Each row is a point. A path goes straight from each point to the next, and from the last back to the first. The post is the endless flat space through its rows: a point in 2 columns, a line in 3, a plane in 4, and so on, so that a path can go around it. Count how often the path circles the post. Going back the other way cancels.

Post (1 x 2):
[[0.5 0.3]]
Path:
[[-2.8 -1.3]
 [ 1.7 -3.1]
 [ 2.5  0.9]
 [ 1.6  2.3]
 [-1.8  5.8]
 [ 1.4  3.7]
 [-3.9  3.4]]
Times around: 1

Post (3 x 4):
[[-1.0  2.1  2.5 -6.6]
 [ 1.1 -0.9 -2.6 -2.2]
 [ 1.9 -1.1 -2.6  3.4]]
Path (19 x 4):
[[-2.3  0.5 -1.3 -0.9]
 [-2.6 -0.2  0.0 -0.5]
 [ 0.1 -0.3 -3.4 -0.2]
 [ 0.0  1.6 -4.7 -4.1]
 [-1.0 -0.4 -1.7  0.3]
 [-0.1 -1.2 -0.2 -2.8]
 [ 2.1 -4.4  0.0 -5.5]
 [ 1.1 -5.1 -5.1 -3.2]
 [-1.3  0.1 -3.0  1.8]
 [-1.2 -4.4 -3.0 -1.2]
 [ 1.4 -2.8  0.5  0.7]
 [ 2.8 -0.1 -0.6 -2.1]
 [ 3.9  4.3  1.4 -2.7]
 [ 2.4 -1.5  3.7  1.0]
 [ 0.5 -4.5 -0.6 -2.9]
 [-1.4 -0.8 -3.0 -6.0]
 [-0.6  2.8 -6.5 -3.1]
 [ 2.6  4.6 -1.5  2.3]
 [ 0.5  4.9 -4.3  0.3]]
Times around: 0

Post, 5 rows:
[[ 1.7  1.5  0.7  2.1 -1.9 -4.5]
 [-1.2 -4.1  3.1 -0.9  5.6 -8.1]
 [-2.4  2.9 -4.5  2.4  0.2  4.4]
 [-1.8  1.7  1.3  1.9  0.2  3.0]
 [-1.7  1.6  0.3 -3.9 -0.1  4.0]]
Path, 27 rows:
[[ 1.0 -3.4  1.5 -0.5  3.8  1.8]
 [ 3.6 -1.4 -1.7  0.5 -1.2 -1.0]
 [-0.3  3.5  2.2  3.0  2.6  4.1]
 [ 0.4  7.0  0.3 -1.6  0.5  1.2]
 [ 1.5  2.8 -0.2  2.5  0.1  1.7]
 [ 2.6  0.0 -5.7  0.1 -1.4 -2.9]
 [-0.8 -2.2  3.8  1.8 -5.4 -0.3]
 [ 0.8 -5.2  1.2  0.4  1.2 -1.5]
 [ 0.9 -1.7 -2.5 -1.4  3.2  3.0]
 [ 1.6  1.6 -0.3  1.1  5.8 -2.3]
 [-1.3  4.8  5.1  0.5  0.0 -3.5]
 [-4.1  1.4 -0.2 -5.0  0.1 -0.3]
 [-3.2 -0.6 -0.4  2.2  1.8  0.8]
 [-0.4 -3.0  3.3  0.2 -1.3  1.1]
 [ 4.2  2.1  3.6 -2.8 -3.7 -1.6]
 [ 4.6  4.0  0.4  4.0  1.0 -4.6]
 [ 1.9 -0.4 -2.7  4.0  0.7 -3.8]
 [ 2.8  0.3  0.4 -6.1 -1.1  3.3]
 [ 1.0  0.3  3.6  1.0  3.6  0.2]
 [ 2.3 -0.3  4.0  2.2  1.2  1.3]
 [ 2.9 -2.5 -3.6 -0.1  0.0  1.7]
 [ 0.6  0.0  3.7  3.9  4.2 -1.9]
 [-1.4  2.1  1.0  2.8  4.4 -5.0]
 [-4.0  4.7  2.9  1.9 -1.2 -0.4]
 [-2.6  3.3  1.3  0.7 -4.6  2.9]
 [-3.1 -3.2  1.8  3.3  1.0  3.1]
 [ 0.7  0.9  0.1  0.1 -1.4  3.2]]
Times around: 2

Post:
[[ 0.2 -2.5  0.9  0.8  5.5 -1.7 -1.6 -3.0 -3.2]
 [ 3.7  0.7  0.1  1.5 -4.7  3.8  3.2  3.5  3.3]
 [-1.3  0.2  1.2 -1.2  3.4 -4.7 -2.0  3.8 -0.9]
 [ 2.5 -0.4 -2.7  0.2 -5.2  0.4 -3.1 -1.1 -0.9]
 [-3.0  1.8  0.0 -2.2  2.0 -5.2  0.5 -0.9 -3.6]
 [-0.7 -3.1 -1.8 -2.6 -1.1 -3.9 -2.7 -4.4  0.0]
 [-2.1  0.1 -4.0  0.7  3.5 -2.0 -1.4  2.4 -1.2]
 [ 4.2  3.1  1.2  6.1  0.2  0.5  2.9 -0.5  3.3]]
Path, 29 rows:
[[-0.6  1.2 -3.3  2.8 -1.8 -2.4 -0.5  0.6  0.1]
 [-2.7 -2.3  1.9  2.2 -0.1  1.9 -0.2  0.7  0.4]
 [-2.7  0.6 -3.0 -0.8  2.3  1.4 -3.5  2.6  1.5]
 [ 1.8  1.1 -3.9  0.3 -1.2 -2.2 -3.6 -6.5 -2.1]
 [ 4.6  0.3 -4.4  0.8 -2.6 -7.4 -0.6 -0.8  5.0]
 [-1.3  0.4 -0.3  1.7 -2.8 -5.8  1.3 -1.4 -3.9]
 [ 0.1  2.4  1.5 -1.7 -6.2 -3.1  3.7  1.6  0.2]
 [-3.8  3.1 -5.0 -2.4 -3.2 -5.3  5.5  0.3 -3.7]
 [-3.4 -1.9  1.7 -1.8  4.6 -5.2  1.6  2.4 -0.3]
 [ 0.3  0.9  0.1  5.6 -1.8  2.1 -1.9 -3.3 -1.5]
 [ 0.4 -1.1  0.9 -0.2  0.1  2.6 -2.3 -3.6 -1.6]
 [-2.5 -0.3  0.3  5.8  5.3  1.6 -2.4  1.0 -2.9]
 [-2.3 -4.0 -0.1  2.5  2.7 -0.7  1.4  2.8  2.6]
 [-0.2 -3.6 -1.5  0.6  3.8 -3.9  2.0  7.5 -0.2]
 [ 1.0 -0.7 -1.2 -3.4 -0.7 -4.0 -1.4  0.4 -0.7]
 [ 1.7 -0.8  2.9 -2.7  1.7 -1.3 -1.2  0.3  0.1]
 [ 0.8  3.4  2.4 -0.9  3.4 -1.0  0.3 -2.2  0.5]
 [ 3.4 -1.9 -3.9 -4.3 -5.4  0.5 -0.3 -2.7 -3.5]
 [ 1.1  0.9 -2.8 -2.0 -3.3 -6.8  2.6  4.1  0.8]
 [ 3.4  0.8 -1.6 -2.5 -0.2 -1.9 -0.2  0.6  0.0]
 [-1.7  2.0 -2.7 -2.0 -3.2 -1.3 -0.2 -5.4  1.2]
 [-1.9  3.1  0.6  2.3 -5.0  0.4 -2.9  0.1 -1.6]
 [ 0.0 -4.0  0.2  5.8  4.3 -2.7 -2.8 -4.4  0.8]
 [-3.0 -2.8  0.4  0.8  2.0 -3.0  0.6 -1.8 -2.9]
 [-3.1  1.9 -0.2  2.9 -0.3 -2.8 -1.0 -0.1  1.5]
 [-0.3 -1.2  0.5  1.3  6.0  1.3 -5.4  0.2  0.8]
 [ 0.9 -3.5 -4.3 -2.8  3.5  0.0  0.0 -3.8  1.9]
 [ 3.1 -5.3  2.9 -2.6  4.3 -0.1  2.5 -1.7 -2.7]
 [ 3.5 -1.8 -3.2  5.1 -0.1 -4.9 -0.9 -3.7  1.1]]
Times around: 1

Post, 11 rows:
[[-1.8  2.3  4.8  2.7  1.9  1.0 -0.7  6.2  3.7  2.8 -3.2  4.1]
 [-1.4 -0.3 -1.2  3.2  4.5 -0.9 -4.7  4.5 -2.1  1.6 -2.3  3.3]
 [ 0.3 -2.6 -3.1  1.5 -0.1 -3.0  2.4  0.3  1.4 -4.5  2.7 -0.9]
 [-0.2 -1.5  0.5  5.7  1.7 -4.5  4.5 -4.1 -1.7  2.1 -1.7 -2.0]
 [-0.6  3.6  1.2  1.0  0.3  4.4  2.0  6.5 -4.8 -4.3  4.6 -3.8]
 [-1.1 -2.6 -2.3  6.1 -2.1  2.3 -4.7 -3.3  0.8 -1.8 -5.2 -0.7]
 [-0.2 -0.1  0.7 -1.9  4.5 -2.9  3.4 -1.9 -0.1 -1.0 -1.9 -2.3]
 [ 4.3  2.9 -3.6 -2.7 -2.4  0.3 -3.7 -0.3 -2.2 -1.1  2.3 -7.5]
 [-1.1 -1.5  5.2 -0.7  0.3 -7.0  1.5 -1.2 -0.6 -1.0 -3.6  0.0]
 [-1.4  2.0 -1.7  0.4 -1.3  0.8 -3.2 -2.5 -3.5  0.7  0.2  1.2]
 [ 3.5 -0.9  2.2  0.3 -1.1  1.2 -2.4 -3.2 -2.4 -7.0  4.4 -2.4]]
Path, 11 rows:
[[ 3.7  1.5  1.6  5.1 -0.1 -0.9  1.6  4.3 -2.2  3.0  2.1  0.3]
 [-1.8  4.4  1.0  3.6 -1.7 -1.1  3.8  3.4  1.4  1.2 -1.6 -1.3]
 [-4.5  2.9  2.1  3.0  0.8 -1.0  0.0 -1.6  1.5  0.6  0.3 -1.0]
 [-3.9 -2.3 -0.2  2.5  4.5  1.3 -0.1 -1.3 -0.7 -1.3  0.5 -1.2]
 [-0.6 -2.6 -2.8 -1.3  2.9 -1.6 -0.7 -0.6 -4.1  1.5 -4.0 -3.6]
 [-2.5 -0.5 -2.1  2.4 -3.3 -0.1  4.1 -1.4 -4.0 -1.7  4.7 -1.5]
 [-1.6 -3.4 -0.6  4.1  8.4 -3.3  2.2 -0.3  2.3  0.9 -0.6 -3.9]
 [-2.1  2.1  1.9 -1.1  0.7 -3.1 -4.4  2.0 -1.9  1.4 -0.7 -4.8]
 [-2.3 -1.9  2.8 -0.7 -1.3 -0.6 -2.6 -3.9 -3.5  0.9 -0.9  1.3]
 [-3.2 -2.6 -3.4  1.5  1.0  1.2  1.6 -0.8  0.2 -1.0 -4.6  1.0]
 [-0.1 -1.5 -0.8  1.9  0.7 -0.8  0.1  3.9 -1.6 -0.1 -0.5 -3.3]]
Times around: 1
